Rows are points. Each copy is the shape, with its points in the same order, turned, moved and blurred by noise. Say if it was mirrored as well.

Shape:
[[  6  -3]
 [ 17   2]
 [-17  50]
 [  7  13]
 [-16  21]
 [-17  13]
 [-15  19]
 [ -2 -49]]
Copy 1, 8 rows:
[[ 14  13]
 [ 26  16]
 [ 27 -45]
 [ 26   0]
 [ 13 -23]
 [  5 -16]
 [ 11 -19]
 [-21  45]]
Copy 1 is: mirrored
Copy 2:
[[ -4  -3]
 [ -6 -18]
 [-60  13]
 [-19  -7]
 [-30  15]
 [-23  16]
 [-28  12]
 [ 41   8]]
Copy 2 is: mirrored
Copy 3 (8 x 2):
[[  3   2]
 [-11   7]
 [ -8 -53]
 [ -4 -10]
 [  6 -32]
 [ 11 -25]
 [ 13 -24]
 [ 34  38]]
Copy 3 is: only turned

Shape, 9 rows:
[[-26  11  -1]
 [  6 -42  14]
 [ 23 -28  -6]
 [ 14 -45 -13]
 [-36  26  27]
 [-28 -22 -36]
 [-24  33  -4]
 [-42  27 -35]
 [  7 -29 -46]]
Copy 1 (9 x 3):
[[  9 -21 -34]
 [ 28 -20  29]
 [  2  -3  37]
 [  5 -25  41]
 [ 26 -14 -57]
 [-11 -52   0]
 [ -8  -9 -45]
 [-31 -36 -46]
 [-26 -29  28]]
Copy 1 is: mirrored
Copy 2 (9 x 3):
[[  9 -29 -22]
 [  3  -8  40]
 [-12  12  23]
 [  7  15  28]
 [ -5 -60 -25]
 [ 34   6 -12]
 [ -7 -32 -41]
 [ 23 -12 -56]
 [ 15  36   2]]
Copy 2 is: only turned

Shape (9 x 6):
[[-14 -44 -15  24   1 -46]
 [-17 -10 -24 -10 -31  15]
 [  5 -12 -32  15   8   4]
 [-10 -34 -24 -32  -6  -9]
 [-11 -44 -10  28 -24   6]
 [ 30  44   9   0 -31 -26]
 [-21  23   9   1  28 -47]
 [ 23 -30  -2  30   0  21]
 [  0 -25 -29 -32  17  -1]]
Copy 1 (9 x 6):
[[  3 -16 -55  41  -3   5]
 [ 20  20 -17 -26   1   7]
 [-11  -3 -25   1  24  27]
 [ 31  28 -26  15  20   4]
 [ -5 -16 -46 -13   7 -14]
 [ 13 -32  49   4 -11  25]
 [-19  14  11  53 -29  27]
 [-25 -23 -22  -8  38  -4]
 [ 15  34 -17  20  35  21]]
Copy 1 is: only turned
Copy 2 (9 x 6):
[[ 35 -19 -22 -10 -19 -37]
 [  2 -18  43 -23   9  -7]
 [ -8 -20 -10 -19   4   5]
 [ 21 -26  23   5  25 -13]
 [  8 -35  19 -11 -35 -16]
 [-25  60  10 -15   6 -17]
 [ 44  40 -23 -27   5   1]
 [-19 -23  -2   7 -35  14]
 [ 19 -24   2   6  33   6]]
Copy 2 is: mirrored
Copy 3:
[[-40 -32  28 -17  11 -50]
 [ 42 -26  11 -23 -14 -32]
 [  3   6 -10 -24   2 -49]
 [ 17 -10  46 -39 -17 -42]
 [  5 -42  -4 -41  10 -31]
 [ 29  -6  23  37  37   3]
 [-30  -4  24  28 -20 -10]
 [  3 -10 -16 -45  23 -13]
 [ 14  22  32 -34 -17 -46]]
Copy 3 is: only turned
Copy 4, 9 rows:
[[  0 -18 -60  11  -6  41]
 [ 10 -19  12 -32  -5  23]
 [-14 -18 -22 -15 -26   0]
 [-13  -7   5  -2 -18  47]
 [ 14 -52 -24  -8  -8  23]
 [-16  14  -7 -13  54 -23]
 [ 14  43 -37  22   2  -2]
 [-11 -55 -15   5 -13 -13]
 [-25   2   5   4 -33  29]]
Copy 4 is: mirrored

Shape:
[[ 43  31  15 -10 -18  -2   3 -18]
 [ -1  30  33   2   1   1 -35   4]
 [-14 -22  34   7   4 -19 -27  11]
 [ 22 -12 -21  -7 -35  19   6  15]
 [ -6  22  24 -20  -9  -1  27  23]
 [-16  -7  -7  43 -13 -36 -14  32]
 [ 29   5  16  35  12  31  -9  -2]
 [-11 -32 -18   7  26 -16 -28  41]
 [  2  25 -11  13   2 -19  -3  37]
 [ 44  -4  40  -9 -32  -8  -1  -6]
 [ -9 -35 -17  12   7   9   8  -5]]
Copy 1, 11 rows:
[[-29 -12 -29 -13 -13 -15  25 -16]
 [-13 -29  26 -28  -8  -1   1  -7]
 [ 17 -32  29   7 -20 -16 -28  -2]
 [ 20 -20 -40   9  32 -16   7 -19]
 [ 19  12 -16 -33  -7 -15  -7   2]
 [ 42 -26   8  16 -16  26 -21 -43]
 [-25 -47 -25   3   0  26  -9  12]
 [ 59 -34  22  29   2  13   0  10]
 [ 34 -15  -3 -13 -11  27  12 -20]
 [-17 -30 -30  -6 -22 -44  -1 -16]
 [ 17  -5 -11  43  16   4 -19   7]]
Copy 1 is: only turned
Copy 2:
[[ -4 -31  -8   9  32  -9 -12  31]
 [-12   5  32   9   3  -6 -34  18]
 [-12  19  15 -34 -11 -17 -37 -12]
 [-20 -29  -9  11  16 -32  12 -30]
 [  3 -16  -3   8 -29 -31  -1  18]
 [ 12  12  -7   5 -12 -24 -48 -50]
 [-44   6 -17  13  10  17 -17  -4]
 [-10 -11  18 -28 -30   4 -26 -60]
 [ 12 -18   0  21 -23  -7 -32 -22]
 [-28 -24 -16 -17  29 -37 -27  25]
 [ -9   9 -18 -23  -2  -2  16 -39]]
Copy 2 is: only turned
Copy 3, 11 rows:
[[ 23  31   7  -6 -33 -34 -41  15]
 [ -4  45  -9  14   0  -9 -50 -18]
 [  6   2 -16  34  25  11 -38 -10]
 [ 25   8  10 -27 -17  17   4  12]
 [ -6  11 -38 -19 -20   4 -41  18]
 [ -8 -16  22  -6  27  29 -47 -11]
 [ 18  15   2 -14  13 -37 -15 -31]
 [ -1 -27  -3  18  -1  40 -18 -43]
 [ -7  -1   7 -19 -15  19 -54 -21]
 [ 50  21  -7   8  -6 -21 -39  25]
 [ -6 -24   2   1   7  -2  14  -4]]
Copy 3 is: mirrored

Shape:
[[ -2  12  -9  -4 -16 -17  -8 -15  11]
 [  2  16   9  12 -16  -4  15 -11  10]
 [ 11   3   4   6   0 -15  -4 -15  -3]
 [  1  14 -14 -15  42 -20  -4 -10  15]
 [ -3   0  -4  16   6 -21 -12  13   4]
 [  0  -2   7 -10  12   5 -11 -13   8]
 [  2   7  22 -16  12 -11  15   7  -6]
 [  6  60 -13   6 -17  17  15  24   3]
 [ -2  -2 -15  12 -12 -10   7  -4  -5]
 [-12  16   5   0  20  -6 -14  -5 -10]
 [-23   4  -8  30 -15 -15   3   2   4]
 [  3   6  -2 -14  -2 -12  -9 -10   2]
 [  2  16 -15  -7  -5  -7  -8   9   2]]
Copy 1:
[[ 10 -10   7  -4   7  -4  21   6  -5]
 [-13 -23  -8  -5   1   6  12  -5  -4]
 [  7  -9  -9   0  -7  -8   8 -10   6]
 [ 18   2  17  18 -33 -28  -2  11 -12]
 [  6  13  13  -8 -13   8   2 -13   7]
 [ 12  -6  -4  21  -4  -5  -5  15  12]
 [  4 -13   2  26  -5   2 -14 -21 -10]
 [-10  -7 -16 -22  -5  23  -8  14 -57]
 [-10   3   2 -16   9  -7   7  -7   2]
 [ 22 -12   8  -2 -13  -9 -24   2   3]
 [-14  -7  18 -27   2   8   4  -8   7]
 [ 17  -6   2   8   1  -8  10   0  -8]
 [ 11   7   1  -7   1   4   4   4 -19]]
Copy 1 is: mirrored
Copy 2, 13 rows:
[[ 12  14  10  15  -1  22  10   6 -16]
 [ 19   4   6  28 -12  13  16 -11   6]
 [ 23   3  -1  10   4  12   1 -13 -12]
 [ 28   8  19  -4  -1   4 -38  15  -6]
 [  9   8  10  11  28  13  -6  -7   6]
 [ 12  -3 -10  -6  -6  13  -9   3   0]
 [ 23   9 -18  21   1 -13 -12   3   8]
 [-21  33  23  44 -29  -2  -5 -21  14]
 [  6  -5  15  17  10   2  15  -8  -9]
 [ 14  20   2 -11   3  -3  -8  -7   4]
 [  8   7  25  14  18   9  27  -7  13]
 [ 11  10  -3   9  -1  11  -3   6 -15]
 [ -7  15  10  17   2   7  -8   1  -8]]
Copy 2 is: only turned
Copy 3:
[[  3 -12  -3   6   3  -2  -5  26  12]
 [  0  -2  20   8  -7   3 -15  18  -9]
 [-15 -15   7  10   4 -11  -5   4   1]
 [ -9  -1  -5  -3  46  -4  24   4  -6]
 [-10 -18 -19  -8   4 -10  -7   3 -15]
 [-14  13  -7  12   9  -6   7   2   7]
 [ -4  -1   0  27   6  12   9  -7 -23]
 [ 41   0  21 -10 -22  -8  21  26 -32]
 [ 10 -14   0   3   2 -11 -20   2   0]
 [ -9   0 -11  16  13 -24   9  11 -16]
 [  6 -10  -9  -2   1 -15 -33  20 -18]
 [ -4  -9  -6  16   5  -1   8  11   8]
 [ 14 -10 -10  -1   2  -5  11  11  -2]]
Copy 3 is: only turned
